Every row gives one point. The points of each table are mixes of a few directions, plus a little noise. Count the directions of each table, and those that both share. Where both have some left over, give the other angles between the two spaces (their principal angles), to ten degrees, smallest first.
In the rows, 128 means zero.

First (4 x 3):
[[137  90 102]
 [132 111 117]
 [131 116 120]
 [112 194 173]]
Second, 4 rows:
[[168 193 162]
 [118 111 119]
 [112 102 114]
 [114 106 116]]
Directions: first 1, second 1, shared 0; angles 40

First:
[[152 100 115 119  85 131]
 [151 102 116 119  88 130]
 [ 91 171 147 142 194 124]
 [152 100 115 119  85 130]
 [110 149 137 135 159 126]
 [ 89 173 148 143 198 124]
 [164  87 109 114  65 132]
 [115 143 135 133 151 127]]
Second, 7 rows:
[[155 144  93 147 149 119]
 [136 118 151  55  66 166]
 [159 126  99 127 114 129]
 [ 92 153 158 115 155 138]
 [162  94 141 154 127  94]
 [ 63 144 140 163 172 121]
 [130 118 113 133 113 129]]
Directions: first 1, second 4, shared 1

First (10 x 9):
[[ 76 158 143 111 134 157 109 110  80]
 [184 100 103 151 124 104 156 138 178]
 [136 136 102 142 132 145 148 108 129]
 [155 136  78 158 135 150 168  96 142]
 [113 127 150 114 126 120 110 140 119]
 [153  96 153 120 118  85 115 168 160]
 [ 72 161 144 110 134 160 107 108  76]
 [123 116 156 113 122 106 107 153 131]
 [164 117  99 149 128 124 155 122 157]
 [104 133 152 111 127 126 107 136 110]]
Second (8 x 9):
[[123 128 135 123 127 126 122 132 125]
 [125 125 125 127 129 140 138 124 122]
 [117 121 129 122 130 153 145 124 112]
 [132 123 107 136 132 158 162 112 122]
 [114 124 139 118 128 139 129 132 114]
 [114 121 132 119 130 154 144 126 109]
 [110 121 140 115 129 147 134 131 108]
 [189 161 117 164 117   7  49 143 211]]
Directions: first 2, second 2, shared 1; angles 50

First, 10 rows:
[[102 126 132 137 134 132 109 140 119 124 137 131 121 136]
 [138 124 121 123 135 118 137 129 127 133 122 131 132 136]
 [229 123  97  91 129  91 206  98 149 154  86 126 157 128]
 [148 149 144 125  86 156 138  97 152 118 130 110 130  80]
 [106 113 118 133 159 110 115 153 109 134 129 141 124 164]
 [191 144 128 109  92 136 172  88 158 130 111 112 143  86]
 [109 138 143 137 110 150 111 123 133 117 141 121 121 108]
 [ 32 111 134 159 170 127  60 182  88 119 157 148 104 177]
 [190 126 111 105 126 108 175 108 142 143 103 125 145 125]
 [ 35 126 150 161 139 152  58 163 103 109 164 135 102 142]]
Second (11 x 14):
[[146 126 131 128 109 127 141 104 140 128 123 117 134 109]
 [159 119 128 128 103 119 153  91 144 131 118 112 140 104]
 [ 78 150 134 129 156 154  86 182 108 118 148 149 107 152]
 [158 114 123 127 113 110 153  97 139 135 115 116 141 116]
 [131 137 137 129 110 142 128 117 137 122 132 121 127 108]
 [ 85 128 117 127 182 123  96 190  96 131 137 157 113 183]
 [105 155 146 130 114 167 104 139 132 113 145 127 115 107]
 [ 79 146 132 129 162 149  87 184 106 120 147 151 107 158]
 [145 112 118 127 133 106 144 117 128 137 117 127 137 137]
 [238  65 100 124  88  47 225  21 161 159  76  91 178 102]
 [ 87 155 142 130 137 164  91 165 119 114 149 139 109 131]]
Directions: first 2, second 2, shared 1; angles 30

First:
[[ 89 165 149 118 113  81 137  88 117 133 135 110 130 111 119 126 103 173
   99 127]
 [166 114 139 115 124  92 136 136 104 136 149  95 103 143 115 140  98 107
  131 143]
 [219 102 137  91 144  92 110 163  82 104 169 101 109 155 107 152 112  73
  129 143]
 [118 128 120 136 131 149 126 130 140 127 118 143 136 124 135 123 142 130
  133 123]
 [ 98 155 123 123 139 152 106 118 139  99 121 163 164 109 135 121 161 150
  110 110]
 [192  62 114 148 126 146 150 175 130 163 125 102  83 164 129 136 111  63
  178 150]
 [ 58 166 111 140 140 190 102 110 166  95  98 196 186  94 149 108 188 171
  110  96]
 [ 49 138 115 173 109 168 155 102 176 166  84 147 134 110 150 106 137 170
  140 120]
 [164 123 143 108 125  83 131 130  98 129 153  95 107 140 112 141  98 114
  122 141]]
Second, 8 rows:
[[132 127 133 121 118 130 110 108 123 128  98 186 116  73 159 103 116  95
  174 103]
 [164 109 109 152 175 115 100 154 110 117 160  71 111 160 101 131 164  93
  134 140]
 [133  74 143 138 138  73 154 183 168 168  81 136 112 116 164 171 131  81
  134  90]
 [ 86 141 134 137  91 121 139 123 147  96 175 151 143 147 140 147 151 186
   72 162]
 [103 138 131 130 120 162 148 109 150 141 134 131 149 139 134 126 108 159
  116 141]
 [157 134 110 133 183 188 124 112 116 161 126  58 137 156  89 102 100 110
  161 133]
 [164 146 122 100 118  93  90 128  65  91 116 136 101  98 101 107 146 104
  148 110]
 [ 83 155 141 113  82 143 161 107 146 122 135 155 153 134 135 136 110 195
   85 145]]
Directions: first 3, second 5, shared 0; angles 40, 40, 60

First, 9 rows:
[[113 117 122 133 132 121 127 126 138 124 131 120 116 132 125 115 130 126
  127 133 129 130 133 124 131 130 107 123 134 126 126 121]
 [110 114 104 154 138  81 117 145  93 107 116 170 133 141 119 114 150 138
  122 200 123 181 176 110 110 204 130 133 130  83  94 147]
 [129 138 118 108 121 149 120 103  94 117 143 123 187 112 117 140 137 124
  172 130 148 138 117 140 126 142 139 138  90 113 101 158]
 [154 167 145 117 106 129 165 144 117 128 124 159 139 110 131 152 141 153
  123 138 130 124 118 143 121 148 175 146 146 117 139 141]
 [173 169 153 118 110 136 153 148 114 140 114 163 138 116 141 165 128 146
  113 120 121 117 116 141 119 128 193 144 138 133 148 138]
 [161 124 150 115 136 175  98 114 146 162 122  92 125 136 148 152  85  96
  121  42 117  83  95 131 139  32 138 113 100 191 158 108]
 [123 119 120 139 135 113 117 134 117 124 122 140 127 136 127 123 131 127
  123 147 124 145 146 119 122 147 127 127 125 118 117 132]
 [125 161 147 103  98 143 192 127 167 124 150 113 114  97 122 127 144 157
  134 117 145  94  91 153 143 122 122 139 170 126 155 118]
 [ 65  43  93 164 175 105  64 111 166 126 130  73  73 171 122  66 107  85
  116 124 117 140 161  91 141  99  21  87 119 145 112  90]]
Second, 10 rows:
[[ 74  77  88 144 147 111  89 113 132 106 132 112 132 153 106  89 140 106
  148 147 141 162 157 118 137 149  62 119 115 104  91 126]
 [135 137 135 125 124 129 138 130 127 130 130 129 127 121 131 132 128 134
  126 130 127 123 123 129 126 130 137 129 131 129 133 130]
 [151 151 146 120 119 135 148 134 126 137 128 134 126 115 138 144 124 140
  120 122 123 113 115 132 123 122 157 132 135 138 144 129]
 [132 113 123 133 135 136  99 131 132 135 111 132 130 151 129 134 119 109
  122  99 125 131 133 130 135 103 128 127 119 140 127 121]
 [135 128 130 128 128 133 122 131 129 133 121 131 128 134 131 135 123 123
  124 115 125 125 127 130 130 116 135 129 127 135 132 125]
 [ 84  54  81 152 158 125  44 119 138 119 105 120 134 190 108 102 124  76
  137  98 136 166 163 122 149 106  65 118 101 124  91 114]
 [173 209 178 101  95 130 223 137 116 136 156 135 121  58 149 154 134 187
  120 166 121  88  89 134 104 157 194 138 158 129 167 144]
 [119  85 106 142 146 137  66 129 137 134 100 131 132 176 123 128 115  89
  123  82 127 143 145 129 144  90 108 124 109 141 116 115]
 [138 208 166 101  94 109 249 124 111 113 185 120 120  34 137 124 155 206
  140 223 132 101  96 125  98 208 161 135 165  98 149 155]
 [137 116 126 132 133 137 102 133 132 137 111 134 129 149 130 138 117 110
  120  96 124 128 130 131 135 100 133 128 120 142 131 121]]
Directions: first 4, second 2, shared 1; angles 30

First (11 x 32):
[[ 71 149 201 188 120 173 106 134  97 129 107 181 113  73 138 145 101 114
  106 173 138 105 104 135  83 148 175 133 155 135 123  75]
 [173 118  90  92 149 102 133 115 164 130 134  93 128 157 104 113 147 126
  146  95 138 160 142 123 157 115 107 121 110 120 133 166]
 [135 112  86 122 100  96 150 149 103 100 143 122 129 152 127 143 160 143
  147 114 102  88 137 139 129 129 119 156 145 133 144 138]
 [161 129 128 127 165 122 115 110 166 125 116 117 104 124  79 120 145 104
  147 108 162 163 130 129 132 127 144 127 128 119 137 149]
 [188 105  49  64 135  79 152 122 159 126 150  72 143 187 117 111 158 144
  153  80 116 150 153 121 176 107  78 124 101 121 134 185]
 [125 121 107 113 107 118 142 137 113 128 141 121 146 146 154 129 126 146
  124 127 105 112 133 126 138 123 106 129 122 131 124 130]
 [ 34 159 234 210 104 198 102 141  72 136 104 205 122  52 168 151  76 119
   84 202 128  87  94 134  66 155 184 129 160 141 112  44]
 [157 131 138 152 167 121 109 116 159 107 108 132  82 109  52 132 162  92
  159 109 172 149 125 140 113 137 171 146 151 120 150 142]
 [148 133 133 110 157 135 118 107 164 150 123 111 131 130 120 109 115 119
  123 119 149 173 130 116 146 120 119 103 104 120 118 143]
 [145 119  95  96 122 112 142 128 134 134 142 104 147 156 144 119 129 144
  129 114 113 133 139 121 152 117  96 120 110 127 124 147]
 [ 72 133 147 135  81 152 139 148  77 142 139 151 164 122 205 136  88 158
   91 166  86  87 120 122 119 130 110 120 124 140 107  89]]
Second (10 x 32):
[[130 131 140 136 139 134 120 123 135 128 121 132 119 118 115 128 129 119
  130 128 140 136 125 129 123 131 140 128 131 126 130 126]
 [133 141 167 157 164 147 102 112 154 128 104 142  96  96  83 126 130  96
  134 131 170 156 117 132 110 137 168 127 139 122 134 122]
 [121 109  71  86  75 101 166 153  91 128 162 107 174 175 195 130 125 175
  119 124  67  87 142 122 154 115  70 130 112 137 120 137]
 [131 137 155 147 153 140 110 117 146 128 112 138 106 106  98 127 129 106
  132 130 157 148 121 131 116 133 155 127 136 123 132 124]
 [122 113  82  95  86 106 158 147  98 128 155 111 165 166 181 130 126 167
  120 124  79  95 140 124 149 118  82 130 115 135 121 135]
 [118 100  41  64  48  87 185 165  71 128 179  96 198 200 227 131 124 199
  114 121  36  66 150 120 167 108  41 131 103 141 116 141]
 [124 118  97 105  99 113 149 141 108 128 147 117 153 154 164 129 127 153
  123 125  95 105 136 125 142 121  96 129 119 133 124 132]
 [133 143 173 161 170 149  98 109 157 128 101 144  92  91  76 126 130  91
  135 131 176 160 116 133 108 138 173 127 141 120 135 122]
 [135 147 187 171 183 155  88 103 167 128  93 150  80  79  60 126 131  79
  138 132 191 170 113 134 101 141 188 127 145 118 136 119]
 [133 141 167 157 164 147 102 111 154 128 104 142  97  95  83 126 129  95
  134 131 170 156 118 132 110 137 168 127 139 121 134 122]]
Directions: first 3, second 1, shared 1

First, 10 rows:
[[128 136 124 152 113 132 133 142 121 135 139 122 120 124 119 121 133 113
  126 118 131 119 131 135 139 150 117 132 137 140 123 102]
 [116 120 105  73 137 120 158  89 124  72 133 129 145 131  90  85  89 139
  148 152 142 109  86  87  66 134 153 133 142  96 118 157]
 [144 142 183 163 177 138  81 168 137 153  94 150 133 170 174 186 155 172
   90 112 148 164 143 131 179 108 127 107 106 173 139 103]
 [152 139  85 186  86 119 109 179 102 180 178 131 122  99 159 112 114  39
  115 112 112 121 152 197 193 192 114 152 161 167 135  64]
 [138 102 125  70 162 109  95 101 146 140 108 153 152 124 181 158 114 140
  128 153 103 163 137 142 127  69 157 123 103 100 152 198]
 [128 130 142  93 175 126 126 116 129  84 110 147 151 163 120 122 102 172
  121 142 159 134  91  84  97 122 156 118 129 127 125 139]
 [144 131  99 131 131 116 113 146 112 133 151 146 144 126 148 110  94  92
  119 133 132 129 119 148 146 162 143 141 151 144 134 105]
 [116 106 171 109 133 135 117  98 165 158  83 116 111 120 154 191 187 174
  137 128  93 157 170 133 129  35 113 107  72  95 141 199]
 [ 97 138 133 158  72 150 188 114 126 110 137  80  89 110  50  98 164 130
  154 109 129  85 129 103  93 148  88 130 133 113 100 108]
 [116 135 112 145  93 135 161 126 118 115 148 106 112 114  85  95 129 108
  142 120 131  99 122 121 111 161 112 137 145 124 113 105]]
Second:
[[131 118 145 106 156 123 103 122 143 132 104 139 139 139 159 158 133 158
  120 135 124 151 133 124 131  92 141 117 106 122 138 156]
 [145 168 127 173 122 148 185 141  85 138 176 157 123 141  74  85 105  64
  131 124 163 105 112 141 148 179 110 143 191 172 122  75]
 [136 148 137 164 135 136 126 158 113 130 136 136 127 146 122 123 125 122
  112 116 152 124 122 127 150 162 123 128 146 164 124  80]
 [141 140 130 112 140 137 176  95 110 141 151 165 132 129 101 111 107  87
  147 147 133 128 124 141 125 107 128 135 160 126 139 159]
 [120 131 117 157 103 128 120 154 125 119 134 102 118 123 121 115 134 129
  122 112 132 112 125 123 131 168 119 132 130 139 115  85]
 [101  80 121  96 116 103  49 134 178 108  73  70 127 107 189 173 162 211
  119 120  89 143 146 107 107  99 142 113  51  82 124 157]
 [116 131 110 161  93 127 119 158 126 115 136  93 115 117 117 111 137 129
  123 107 131 105 126 122 129 178 116 134 129 136 110  78]
 [152 182 129 183 126 155 204 140  74 143 190 174 123 148  58  75  96  43
  132 125 174 101 107 146 155 187 106 146 210 186 124  66]
 [117 107 116  95 117 119 126 102 145 123 118 113 127 107 136 133 134 137
  143 138 103 130 136 127 106  98 133 127 107  91 131 170]
 [141 110 159  63 189 122 113  83 149 143  94 172 152 144 170 176 125 158
  131 160 115 175 137 131 125  32 155 113 101 102 157 223]
 [108  94 116  99 112 111  87 121 161 115  97  88 125 106 161 149 148 173
  131 127  97 135 141 117 106 105 136 122  79  88 125 158]]
Directions: first 4, second 3, shared 2; angles 70

First, 10 rows:
[[136 149 120 176 119 175 116 140 135 132 157 131 137 108 104 133 129 124
  135 187 136 154 123 111 142 140 139 121 181 127 133 116]
 [175  64 140  87 154 117  91  90 150 168  99 113 102 119 153 155  84 167
  172 126 127  73 121 130 148 144 155  98 140 110 109 139]
 [ 82 148 141 108 102 144 170 127 120 136 135 112 114 131 142 113 118 112
  112 152 136 183 126 127 129 123 135 114 161 170 144 138]
 [ 70 160 136 112  93 105 172 156 108  84 100 120 158 151 120 117 156 101
   96  62 139 120 135 140  76  97  67 159  95 146 162 148]
 [107 152 125 140 119 144 151 133 123 130 155 132 118 127 130 111 133 114
  112 163 126 185 127 123 140 131 145 123 144 149 129 120]
 [198  88 132 150 141 176  64 111 162 166 120 116 128  91 110 175  87 169
  190 182 144  70 115 109 153 156 152  97 207  94 122 129]
 [131 120 127 117 141 112 130 117 126 133 133 133 115 135 141 119 128 130
  123 124 118 137 130 133 137 130 141 126 105 129 115 124]
 [ 72 175 117 127 118  81 178 158  94  76 136 148 146 163 129  89 183  88
   67  63 115 164 143 146  95  98  88 172  40 145 136 122]
 [199  77 120 124 171  96  67 110 143 136 104 140 130 127 128 153 121 162
  161  91 117  41 130 134 134 138 131 131  85  75 100 122]
 [112 147 123 139 122 128 143 138 120 117 142 135 131 132 125 117 143 114
  111 131 125 155 131 128 126 125 126 135 121 137 130 122]]
Second, 11 rows:
[[162  98 128 120 148 121 101 112 139 144 119 129 119 123 134 141 113 147
  149 127 124  97 126 129 140 137 141 119 124 109 114 127]
 [123 120 128 107 133  86 131 132 119 107 103 132 140 146 132 126 143 127
  118  64 123  91 135 142 103 113  98 150  71 118 129 135]
 [ 62 184 128 139  91 133 182 160 106  93 140 128 148 141 117 102 160  90
   85 117 135 182 133 130  99 107  96 151 124 163 157 132]
 [ 93 140 128 102 120  70 156 146 105  83  96 133 153 160 129 114 163 110
   95  31 124  96 141 149  80  97  71 168  43 127 141 140]
 [ 81 159 128 119 108  99 166 151 106  90 116 131 150 151 124 110 160 102
   92  72 129 133 137 140  90 102  84 159  81 142 147 136]
 [177 107 128 159 142 199  88 102 158 187 166 121  96  87 128 148  82 154
  172 249 132 163 112 102 190 168 201  76 232 126 109 113]
 [161  90 128 105 153  93 101 113 134 131 101 131 127 135 138 141 122 148
  144  83 120  68 131 138 124 128 122 132  85 100 113 131]
 [ 95 165 127 150 103 161 155 143 122 124 153 125 130 122 119 116 134 108
  112 169 135 185 125 119 131 127 132 124 168 155 143 125]
 [134 128 128 136 129 145 123 125 133 139 138 126 122 119 127 131 120 131
  135 156 130 140 125 122 141 136 143 117 152 130 126 125]
 [182  95 128 142 150 167  85 101 154 175 146 124 102  99 132 149  89 158
  170 201 127 128 117 112 175 159 182  90 190 114 106 117]
 [138 122 128 130 132 134 120 123 132 136 131 128 123 123 129 132 121 134
  135 140 128 127 126 125 136 134 137 121 138 125 124 126]]
Directions: first 4, second 2, shared 2

First:
[[172 146 133 126 125  60 133 104 126  74 150 155 129 102 164  97 113  88
   74 162 101 134 127 166 111 146  96 122 123 108 110 146]
 [ 73 153  95 118 149  94 147 111 133 156 143 122 129 140 116 151 129 111
  146 139 152 110 133  91 115 112 142 134 143 166 113 132]
 [102 119 154 126 113 207 117 168 137 158  81  83 136 190 141 173 137 158
  173 109 155 125 135 129 139 134 162 133  97 148 169 120]
 [193 123 174 153 139 123 149 115  97 105  82 172 124 106 116  93 134 123
   93 148  48 134 111 138 112  82  84 113 143  54 125 106]
 [103 126 109 126 135 133 125 130 130 152 139 122 125 127 109 136 130 136
  147 119 146 124 130 107 134 123 140 133 138 145 122 127]
 [119 126 130 134 150 178  83 171 106 221 102 119 122 153  94 155 112 152
  194 144 156 145 136  95 139 105 144 147 135 138 119 127]
 [ 72 127  47 114 107  85 136 116 154  81 195 110 132 121 139  88 148 135
   99  89 179  99 140 172 156 181 154 137 116 189 125 147]
 [191 104 183 127 106 144 134 109 141  76 132 140 128  83 145 131 120 121
   97 112  87 152 112 126 118 141 101 105 129  77 142 118]]
Second:
[[103 115  83 144 136 146 117 154 107 158 120 131 121 138  88  82 150 169
  139 109 141 112 134 150 161 114 141 143 133 139 121 121]
 [120 130  93 131 134 116 102 144 116 152 145 130 123 128 115 104 123 137
  135 135 152 129 138 144 146 136 134 143 130 147 111 139]
 [210 163 188 110 101  69 107 125 143  49 130 127 142 147 249 142  82  54
   73 199 114 157 138 203  92 195  95 121  70 111 137 171]
 [108 132  92 122 141 111 105 132 127 163 164 130 122 114 107 127 116 128
  148 133 162 133 135 107 138 134 137 140 143 155 103 139]
 [ 91 136 118 108 125 103 157  94 159 109 163 115 132 116 137 161 128 106
  127 113 145 120 125  92 113 139 139 119 136 155 131 129]
 [164 118 177 148 108 164 157 138 118  75  56 128 137 162 155 104 156 142
   93 119  70 115 121 185 126 116 114 113  98  80 168 107]
 [ 99 121 140 120 130 141 164  98 147 128 133 122 129 111 108 167 138 126
  140 102 120 121 116  67 112 107 134 113 150 129 137 108]
 [134  91 126 165 147 205 114 167  82 195  72 146 116 128  45  91 154 196
  164 101 100 125 120 115 161  65 129 136 155  90 128  93]
 [121 143 134 104 130  95 132 102 154 122 168 122 130 108 149 171 104  92
  133 141 148 140 128  88 105 147 126 122 136 147 118 142]]
Directions: first 6, second 4, shared 4
